Each row of a before or after table is a point. The points were changed in one or more steps. Then noise was added and the rows were shuffled. The steps act on how far a point lies along the listed directions, d1 being the first. Write out the steps. A step turns or swaps two directions, mirrors them in a line or flattens them onto one, adds a multiple of one to another, or multiplies one. Angles are multiples of 10 degrees, from the lower direction toward the higher: turns from -170 to 170, lines from 10 to 170 but not 90. Use the fewest steps. Two steps may share a direction if one is a turn and the other turns, adds or multiplies; they go together, in the order done. Otherwise the lowest direction goes first.

Directions:
(1): [48 12]
(2): [ 12 -48]
Before (12 x 2):
[[ -4  39]
 [  7  -4]
 [ 10   0]
 [ -5  15]
 [-13  10]
 [ 13  -2]
 [  1   9]
 [-31 -12]
 [ 10   3]
 [-95 -35]
 [-35  69]
 [-12  -9]]
After (12 x 2):
[[-88 -32]
 [ 12  -1]
 [ 10   2]
 [ -2   8]
 [-16  13]
 [ -9  -7]
 [-21   9]
 [-30  32]
 [-84  57]
 [-28 -12]
 [ 17  -1]
 [  8   1]]
Steps: add 0.7 times d2 to d1

Directions:
(1): [  8  32  47   7 -53 -33]
(2): [ -9  40  -9 -73  -4  16]
(3): [ 56  -9 -14   2 -39  48]
Before (12 x 6):
[[-34  10 -14 -18  25   1]
 [ 10 -64 -32  37  16  54]
 [ -1   2  -5 -34  26  -7]
 [-11  -3  21  52   8 -41]
 [  0 -34  12  39  13 -10]
 [-23  -8  -5   2  14 -16]
 [ 14  -9  28  21 -32 -10]
 [-25 -16  -3  18  43 -19]
 [  7  15 -12 -18 -12  31]
 [-15  -2 -38 -24  65   8]
 [ 30 -14  -9 -31 -31  42]
 [ 46  10   2  -7 -49  22]]
After (12 x 6):
[[ 40  50  20 -30 -49   2]
 [-48  18  20 -56   4 -26]
 [ 14  29  -4 -32 -34  30]
 [ 18 -55  20  87   0 -15]
 [ 42 -20  12  48 -28   8]
 [ 35 -58 -14  94  14   8]
 [-23 -26  62  88 -37 -51]
 [ 18 -14  -1  10 -24   7]
 [-30  39   2 -44   0   0]
 [-46  12  -7 -28  43 -32]
 [ 22  26   9 -54 -14   5]
 [-15 -46  -6  36  34  -8]]
Steps: turn d1 and d3 by -170 degrees; multiply d2 by 2

Directions:
(1): [-34  27  17 -62  31 -60  11 -20  22  21  50  -9]
(2): [ 55 -10  -8  47  11 -23  48 -21 -26 -18  70   0]
(3): [ -9  90  48  33 -35  31  14 -16   3  18  10   0]
(4): [ 27  18 -22 -28  63  68  -2  12 -27  44  17 -26]
(5): [ 57  29  13 -65 -20   8 -25   3 -16 -64   8  28]
(6): [ 10  31 -53 -14 -47 -26  29  54  -6   3  -6 -62]
Before (10 x 12):
[[ 43  -1 -33  -4 -48 -30  22  29  -8 -26   5  -1]
 [ 43  -8  -9  11 -20 -18   7  -2  -5 -46   9  16]
 [  8  69  -3 -11 -24 -12  19  32  -3  33  27 -36]
 [-33  -1   6  54  43  75 -20  -9   4  64 -30 -14]
 [-47  67   1 -26 -13 -30  22   9   5  65  17 -38]
 [-29  15  14  52  24  65 -27  15  12  55 -39 -10]
 [ -3 -25 -31 -15 -37 -18   5  33   8 -48 -12   6]
 [ 32 -63 -23  58 -56 -19  21 -10   5 -15  -8   1]
 [ -3   0  -9  14  50  17  -5 -16   8  78 -12  -7]
 [-23  95  21 -25 -15 -43  19   7  40   2  27 -10]]
After (10 x 12):
[[ -8  18  67  27  38  36 -22 -38   5  32  20  49]
 [-36  25  -1  52  -6   2   7  22  19  52 -13 -37]
 [ 29  15 -10 -35  -4 -25   2   3   3 -32  19   6]
 [ -1 -14 -16 -42 -48 -84  24  -9  28  -8  26 -22]
 [ -2 -13 -25  50  12   4   5  -1   9  68 -30 -17]
 [ 13   4  13 -56  14 -41   0 -10  11  -7  35  32]
 [-30  -9  66  62  18  46 -22 -57  -3  31 -15  68]
 [-14  -8  -9 -65   2 -39   2   9  15 -38  29  14]
 [ 11  26  76  58  20  65 -31 -47  21 -26 -14  85]
 [-41  11 -23  61  -4   9  19  18  12  62 -20 -55]]
Steps: add 0.7 times d3 to d1; turn d1 and d6 by -130 degrees; multiply d2 by 0.4; turn d4 and d5 by -30 degrees
